Rows are points. Each copy is the shape, with its points in the same order, stretched, turned, moved and blurred by noise. Some copies are also mirrored. Which?

Shape (6 x 2):
[[  4  -4]
 [ 32 -19]
 [  9  33]
 [-55  -7]
 [ 53 -80]
 [  2  -2]]
Copy 1:
[[ -14   -6]
 [ -43    1]
 [   7   22]
 [  31  -47]
 [-108  -26]
 [ -17   -7]]
Copy 1 is: mirrored
Copy 2, 6 rows:
[[  8  -2]
 [ 24 -25]
 [-26 -17]
 [  0  47]
 [ 94 -23]
 [  1   1]]
Copy 2 is: mirrored
Copy 3:
[[-13  -2]
 [-11 -38]
 [ 26   7]
 [-42  49]
 [-61 -84]
 [-11   7]]
Copy 3 is: only turned
Copy 4:
[[ -7   3]
 [ 17 -17]
 [ 10  35]
 [-59  24]
 [ 16 -83]
 [ -7   4]]
Copy 4 is: only turned

Shape, 7 rows:
[[ 50  45   7]
 [-10  19  67]
 [ 27 -48 -10]
 [-25  19  -3]
 [ -4  29 -12]
 [ 39  -3  35]
 [-44 -63 -12]]
Copy 1 (7 x 3):
[[-45  63 -28]
 [ 26  68  17]
 [-30 -24   6]
 [ 23  24 -30]
 [  4  30 -40]
 [-24  44  13]
 [ 36 -49   8]]
Copy 1 is: mirrored
Copy 2:
[[ 74  30 -12]
 [ 61  31  74]
 [-35  37 -19]
 [ 29 -26  21]
 [ 43 -20  -2]
 [ 26  56  14]
 [-67 -16  33]]
Copy 2 is: mirrored
Copy 3:
[[ 60  29  27]
 [ -3  45  68]
 [-11 -57  14]
 [ -4  26   1]
 [ 21  32   4]
 [ 22   0  49]
 [-74 -31 -10]]
Copy 3 is: only turned

Shape, 7 rows:
[[-19   4 -51  52]
 [-21 -49 -55  -3]
 [-23   3  51 -18]
 [ 12 -13 -24 -33]
 [ -2 -44 -37  44]
 [  1  49  46  -2]
 [-59 -31  24 -37]]
Copy 1 (7 x 4):
[[-13 -22 -39  51]
 [-24 -49  25  53]
 [-10  16   4 -65]
 [-30  17  33  19]
 [ 17 -45  -3  41]
 [-13  52 -25 -67]
 [-37 -43  16 -38]]
Copy 1 is: mirrored
Copy 2, 7 rows:
[[ 31   1  -9  72]
 [-10 -26 -33  25]
 [ -4  21  61 -25]
 [ 31 -16 -12 -20]
 [ -5  16 -40  51]
 [ 52  35  58 -15]
 [-43 -17  45 -15]]
Copy 2 is: mirrored
Copy 3:
[[-73 -34  -2  23]
 [-50 -34 -70 -33]
 [ 26  20   4 -53]
 [ -5  16 -59  -7]
 [-31 -61 -39  -1]
 [ 22  35  39   8]
 [  3  18 -34 -98]]
Copy 3 is: only turned

Shape (11 x 6):
[[-32 -16  20 -17 -76  15]
 [-36   1 -46  53   6  15]
 [ 24 -18   3  15  20  -4]
 [-32  13   5 -25 -61  40]
 [-56  34 -11   0 -20  42]
 [ 34 -50  -5  35 -12  19]
 [ 54  22   3  30   1 -54]
 [ 45  11 -87  40 -46  17]
 [-40  29 -68 -60   0 -11]
 [ 30  55 -33 -45  12 -24]
 [ 20 -51  13  -7   4 -44]]
Copy 1:
[[-49 -26 -23  15 -31  29]
 [  8  37 -13  65  15 -43]
 [ 30   3  13  -1 -11 -30]
 [-45   8 -37  18 -14  36]
 [-38  38 -24  30  30   6]
 [ 48 -16   7  32 -43   6]
 [ 20  31  24 -20 -58 -50]
 [ 36  57 -52  49 -68 -17]
 [-28  22 -79  -8  52 -55]
 [  0  47 -39 -56  -2 -44]
 [ 27 -42   5 -16 -30 -40]]
Copy 1 is: only turned
Copy 2 (11 x 6):
[[ -16   58  -27  -45   41   32]
 [ -59    2  -33   34  -10   -4]
 [   9  -23  -31   33   11    2]
 [ -21   60  -16  -31    6   52]
 [ -55   41    7    0  -10   36]
 [  13    1  -85   43   25    5]
 [  29  -20   -6    8  -20  -54]
 [  -4   26 -106   12  -59   -7]
 [ -47  -36   -8  -43  -43   41]
 [   9  -32    6  -22  -61   10]
 [  14  -45  -35   -5   38  -11]]
Copy 2 is: mirrored
Copy 3:
[[-39  -3  76 -18 -51  23]
 [-39  45 -25  22  16  47]
 [  5  -6  -4  -3  51   6]
 [-19  -3  41   8 -68   6]
 [-42  39  16  38 -56   4]
 [  5 -22  27  -3  35  70]
 [ 24  14 -17 -86  39   4]
 [ 21 -29 -51 -26 -35  79]
 [-72 -28 -54   5 -27 -44]
 [  7 -21 -59 -35 -11 -52]
 [-24 -29  23 -47  60   7]]
Copy 3 is: mirrored
Copy 4, 11 rows:
[[  47   -5   13  -20  -55   21]
 [ -60  -19  -25   28   -6   50]
 [ -14   -8   -6    2   48   -3]
 [  50   13    0   10  -59   34]
 [  -3   20  -16   47  -56   42]
 [   3  -48    8  -11   52   18]
 [ -20   40  -17  -41   65   23]
 [   3  -23  -70  -24   33   96]
 [   0   22 -108   14  -54    6]
 [  17   58  -80    2   18   11]
 [  -4  -20   -8  -44   38  -32]]
Copy 4 is: mirrored

Shape:
[[ 71 -19 -28 -14 -29 -21]
 [ 10  -3 -28   7  45   1]
 [ -4 -20  15  10  44 -19]
 [113  55  -1  15 -19  45]
 [  3  -4  28  16 -24   3]
 [ -1 -20 -23  14  -8  31]
 [  7 -19   7 -97 -32  16]
 [ -7   7  -5 -13   5  -3]
 [ 37  18 -22  -1 -32   0]]
Copy 1, 9 rows:
[[ 83   4 -11 -40  16 -41]
 [-10 -22   8 -30  31 -11]
 [-14 -29  -2  26  35   4]
 [121 -52  31 -61 -29  -9]
 [ 16  -4   6  29 -19  -4]
 [-11  15 -14 -31 -20 -28]
 [ 26  52 -45 -34   2  51]
 [  0   5  12  -1  17   6]
 [ 53   6  20 -28  -6 -26]]
Copy 1 is: mirrored
Copy 2 (9 x 6):
[[  46   25  -42  -68   32  -41]
 [  19  -10  -27    9   20   34]
 [  18   -5   16   24   29    6]
 [ 103   22  -55 -107  -48    9]
 [  22   11   27  -19  -26  -39]
 [ -18  -14   -9  -24  -20  -18]
 [ -59   88    6  -81   14    2]
 [  -7   27   -5   -2  -10    2]
 [  28   32  -25  -37  -25  -32]]
Copy 2 is: only turned

Shape, 13 rows:
[[ 16 -80 -23  10 -23  24 -26  -4]
 [-38   7  42  13 -12 -15 -15  44]
 [ -5 -37 -12 -20  11 -28  41   0]
 [ 33 -16  11   3 -11   7  -7 -29]
 [ -7   6 -30 -11  55 -17  34 -48]
 [-14  57   8  21  39  29  -6 -41]
 [-13  18  -7 -20  -6 -32 -14  -3]
 [ 19  -6 -23  22  22 -20  25  73]
 [-18 -14 -35 -34  26 -17  11  39]
 [ 15  22 -33 -31  25 -24 -35  22]
 [-28 -93   8 -38  37 -14 -41  31]
 [-13   8 -24   4 -38   2  47   9]
 [-33 -48  37 -69  -8   1  -5  29]]
Copy 1:
[[ 22  79 -26 -24  14  22   2 -76]
 [-32 -41  -2  31  22  57  -9   7]
 [-18  27  27 -54  33  16 -39  -5]
 [  8  30 -22 -34  -3 -21  24 -23]
 [ 28  -7  67 -87   2 -16 -22  13]
 [ 28 -45  60 -15 -51  -1  34  16]
 [  5 -10  -1   0  14  -7 -44   8]
 [  9  16  42  -7  43  59   3  47]
 [  3  32  54   6  52  27 -48   8]
 [ 44  14  20  16  52 -21 -29  20]
 [  5  43  13   5 121  48 -26 -74]
 [-28  20  27 -21 -51  25 -42  13]
 [-59  32  11  40  77  21 -23 -62]]
Copy 1 is: mirrored
Copy 2, 13 rows:
[[  8   6   2   3  -5   0  70 -58]
 [-50 -39 -23   1  19 -36 -19   5]
 [-51  31   7  -3 -18  38   8  -5]
 [ 22  22  37 -17  16   0   7 -20]
 [-13  66 -12 -37  31  72 -15   6]
 [ 36  14 -21 -35  58  13 -55  -7]
 [-31  40 -20 -28   6 -10  -4  12]
 [-19 -23 -37  34 -12  24  20  53]
 [-40   5 -46 -25 -22  25  22  25]
 [-10  32 -41 -44   4  -1  28  47]
 [-70 -21  -5 -51  21  24  88 -19]
 [ -4  13 -30  23 -45  -1 -33 -20]
 [-67 -32  14 -67 -23  -4  21 -21]]
Copy 2 is: only turned
Copy 3:
[[ 79 -15  -3 -33  30  17 -58  -2]
 [-12 -12  26  17 -41   3 -27 -15]
 [ 27 -30 -22  14  30  26  -9  40]
 [ 52  14  19  16  27 -17 -26   1]
 [ -6  16 -30  13  25  -9 -50  54]
 [-12  53  -1  12 -36 -54 -67  19]
 [-21  10  15 -12   8   1 -24   6]
 [ 21   4 -56   9  -1  46 -29 -14]
 [  1   8 -30 -13   9  56 -32  41]
 [-20  48  -1 -14  29  33 -48  -2]
 [ 35 -17  23   1  11  70 -88  43]
 [ 17 -12 -37 -17   0  -9  21  15]
 [ 25  -7  47  12  -8  57  -2  48]]
Copy 3 is: mirrored
Copy 4, 13 rows:
[[  24  -13  -50  -46  -67   21   18  -43]
 [   1   -5  -37   48  -44   -8  -13   78]
 [ -28  -13  -45  -22   -3  -22  -16  -11]
 [  -4   33    1  -17   -8    3   19  -21]
 [ -19    1  -27   -9   73    3    8  -19]
 [   0    1   20   61   68   29   31   22]
 [  -2    0  -26  -15   -1   11  -20   37]
 [  22  -74  -15  -12  -27  -62   43   56]
 [  21  -58  -41  -15   -6  -25  -42   22]
 [  42  -21  -14  -41   11  -15  -18   41]
 [  65   13 -110  -21  -48  -17  -69   -1]
 [ -51  -55   11    2  -24    8   15   -4]
 [  16   11  -46   10  -44  -26 -107   -5]]
Copy 4 is: only turned
